Each row of a before or after table is a point. One or more steps were done to the points. Then noise was added and the rows were shuffled. The steps act on columns, c1 being the first. Write out the steps. A step turns or swaps two columns, mirrors them in a line or flattens them onto one, adds a multiple of one to another, or multiplies or shifts one. Angles are multiples of 10 degrees, from the lower column toward the higher: turns from -170 to 170, lines from 10 to 170 but not 90. Use the fewest steps. Two steps may share a column if one is a turn and the other turns, adds or multiplies; they go together, in the order done. Otherwise the lowest column goes first.

Before:
[[-32,-40],
[-23,22],
[-48,31],
[4,40],
[118,2],
[-9,13],
[7,22],
[-45,-30]]
After:
[[5,17],
[-106,-32],
[23,28],
[40,-26],
[-13,25],
[52,-15],
[-14,44],
[39,37]]
Steps: mirror c1 and c2 in the line at 100 degrees

Before:
[[14,-34,-20,43,-19,12],
[-26,5,91,-66,-36,-38],
[-3,-52,24,-47,12,31],
[-75,-48,23,43,70,2],
[-2,-2,20,56,80,-2],
[-30,-10,-18,-42,-38,-67],
[-58,-29,-43,46,9,-89],
[40,8,-16,22,78,0],
[-62,62,6,-13,87,28],
[-35,17,69,-54,-35,-104],
[-38,-65,31,31,34,-19],
[-29,-13,20,-4,23,-96]]
After:
[[55,-37,-20,2,85,2],
[87,16,-2,-1,-22,1],
[-40,-63,36,1,28,-104],
[8,-47,-17,-3,2,32],
[-41,-75,52,0,26,-39],
[-18,-5,-34,-4,-11,14],
[23,-67,-35,0,41,-18],
[-1,-7,-76,2,57,-88],
[80,-17,12,0,16,-3],
[-43,-4,-33,4,25,-69],
[78,41,56,-6,75,25],
[21,-38,-22,-1,34,-95]]
Steps: turn c1 and c5 by -80 degrees; add 0.3 times c6 to c2; turn c2 and c3 by 50 degrees; multiply c4 by 0

Before:
[[94,-40,10,42,-10,39,-86,-17,46,13,-7],
[-18,-37,-53,0,-1,104,-24,31,30,3,-16],
[-34,-33,45,24,-73,42,-53,1,-12,12,-4],
[39,-27,-58,16,-23,25,-34,28,-15,2,-34],
[-23,-29,9,48,8,43,80,48,18,-66,-57],
[41,-22,3,36,4,56,-68,78,10,40,-26],
[-18,-40,-25,35,-13,8,-94,34,42,6,17],
[-34,42,25,18,-17,30,-88,41,43,-2,-136],
[12,-44,-18,3,-83,87,140,94,28,-123,16]]
After:
[[-100,-30,-41,34,20,-7,-85,-17,-24,6,-7],
[10,51,-60,1,7,62,-29,17,-41,0,13],
[-53,-3,-18,26,26,21,-68,25,3,30,25],
[24,-17,-19,43,-17,1,64,0,-25,-62,-4],
[30,-3,36,12,11,-13,-84,-50,-55,3,-65],
[35,-62,-21,22,-49,-5,-71,-1,4,0,2],
[11,5,-41,22,23,-33,-89,22,-50,15,26],
[-42,37,-42,18,-15,-9,-45,1,13,0,-11],
[-19,9,-50,7,-132,39,100,51,-33,-122,54]]
Steps: turn c1 and c9 by 170 degrees; turn c2 and c3 by 70 degrees; turn c5 and c7 by 20 degrees; shift c6 by -40; flatten c8 and c11 onto the line at 50 degrees
